Each row is a point. The points of each table are mixes of a few directions, plus a little noise. Count the directions of each table, and those that both share. Where both have some left over, give the other angles between the two spaces (their principal angles), to ten degrees, smallest first.
In the rows, zero is written as 128.

First (6 x 3)
[[181 192 143]
 [129 128 129]
 [145 149 132]
 [151 158 135]
 [115 114 125]
 [ 45  30 105]]
Second (5 x 3)
[[ 92  73 187]
 [150 164  84]
 [ 93  84 132]
 [156 172  75]
 [149 147 163]]
Directions: first 1, second 2, shared 1

First (8 x 4)
[[140 114 126 137]
 [157  90 119 150]
 [161  82 115 155]
 [145 105 122 143]
 [147 106 121 141]
 [122 136 131 124]
 [114 146 133 119]
 [ 40 249 160  59]]
Second (7 x 4)
[[103 163 137 108]
 [ 95 172 139 102]
 [195  37 104 180]
 [108 155 135 112]
 [113 149 134 116]
 [109 154 135 113]
 [174  65 112 164]]
Directions: first 1, second 1, shared 1

First (6 x 6)
[[176 109  60  91 137 105]
 [ 89 137 138 139 101 206]
 [ 80 141 168 155 103 184]
 [115 120 191 177 100  67]
 [128 139 156 132 156  93]
 [179 122  56  73 172 112]]
Second (8 x 6)
[[217 156 151 167  98 124]
 [ 78 114 116 105 145 130]
 [ 95 135 126 104 151 122]
 [185 217 165 116 154  96]
 [ 81 158 132  83 174 112]
 [208  91 127 197  60 150]
 [ 86  58  99 140 105 152]
 [ 73  93 109 112 137 136]]
Directions: first 3, second 2, shared 0; angles 30, 70

First (9 x 8)
[[ 98 125 123 137 111 149  98 129]
 [125  83 179 109 125 166 133 139]
 [107 112 112 121 137 113 124  85]
 [ 95 178  51 165 120 102  87 105]
 [196  66 204 120 192 179 186 164]
 [198 144 164  72 127  52 210 131]
 [ 88 136 119 164 101 186  69 162]
 [ 91 186  51 171 108 112  77 121]
 [154 122 149  94 131  92 168 115]]
Second (10 x 8)
[[ 37 158  60 155  58  98  99 109]
 [155 119 166 125 138 168 118 162]
 [116 116 108 163 147 146 145 133]
 [134  66 171  97 153 136 169 104]
 [180 159 127 107 151  93 131 117]
 [ 86 184 122  70  31  70  68 102]
 [184 107 184 136 167 193 126 184]
 [ 53 107  55 170 118 101 162  85]
 [157 113 162 144 152 185 122 173]
 [179 151 123 114 164  93 142 113]]
Directions: first 4, second 4, shared 3; angles 50

First (10 x 9)
[[170 146  83 168 137 112 104 173 151]
 [152 120 116 132 125 103 111 144 157]
 [ 83  90 189  66 109 127 149  70 122]
 [185 139  76 168 134  94  91 183 173]
 [104  88 176  73 108 109 133  86 144]
 [100  71 191  54 100  97 131  73 155]
 [130 122 131 123 126 120 124 127 136]
 [117 170 106 167 148 175 147 141  78]
 [107 169 114 161 148 182 153 132  69]
 [132 165  98 170 146 160 136 152  95]]
Second (10 x 9)
[[125 121 120 125 119 114 133 122 125]
 [159 198 189 141 212 249  87 168 126]
 [125 123 122 128 119 116 135 125 129]
 [110  83  90 117  75  51 154 101 130]
 [144 169 160 138 177 197 106 149 127]
 [118 102 106 120 100  85 141 112 128]
 [141 164 159 137 175 191 107 149 129]
 [104  69  77 113  57  29 161  95 130]
 [132 136 135 129 136 141 123 131 128]
 [123 118 121 126 115 112 135 123 127]]
Directions: first 2, second 1, shared 0; angles 60

First (8 x 9)
[[ 68 102 154 117 151 134 109 154 166]
 [ 95 119 157 107 154  88 177 147 176]
 [163 117  96 156 124 153 123  94  72]
 [ 70 167 127  82 104  95 166  91 140]
 [122 132 140 101 125  82 150 131 126]
 [189 107  93 165 116 163  75 109  43]
 [194 135  89 183 121 188 124 103 102]
 [121 144 168 113 128 122 102 193 199]]
Second (7 x 9)
[[ 69 115 103 124 123 107 141  67  81]
 [121 142 132 145 130 110 164 129 173]
 [145 138 130 129 162 162 228 116 189]
 [134 101 149  86 111 130   7 174  60]
 [158 144 122 159 113 124 123 139 144]
 [113 115 151 102 117 108  54 168 106]
 [155 140 110 150 135 154 179 105 143]]
Directions: first 5, second 4, shared 3; angles 70

First (11 x 11)
[[127 121 145 121 125 131 118 134 110 128 152]
 [ 94 129  69 154 103 131 162 129 147 123 141]
 [163 161 137 173 142 122 133 109 164 124  82]
 [156 129 159 101 162 120 105 120 130 137  85]
 [133 132 132 139 125 131 128 124 132 125 130]
 [195 164 177 146 176 116 111 104 161 130  41]
 [136 127 155 128 124 131 116 128 113 128 149]
 [ 55 103  42 129  81 138 168 146 123 121 185]
 [158 146 182 167 116 136 113 123 117 119 159]
 [156 143 154 146 136 126 118 120 134 128 112]
 [ 35  52  59   7 116 128 134 166  77 147 173]]
Second (8 x 11)
[[ 90 122  69 122 100 145 177 116 133  97 101]
 [143 130 150 127 139 122 107 133 126 139 138]
 [165 134 185 135 154 111  79 140 123 157 157]
 [143 131 155 131 140 121 109 133 127 139 140]
 [ 47 115   9 115  72 163 228 105 139  68  71]
 [176 134 198 136 162 109  69 141 121 163 161]
 [112 126 103 126 117 133 149 124 131 114 117]
 [146 133 156 129 138 119 103 133 126 143 140]]
Directions: first 3, second 1, shared 0; angles 30
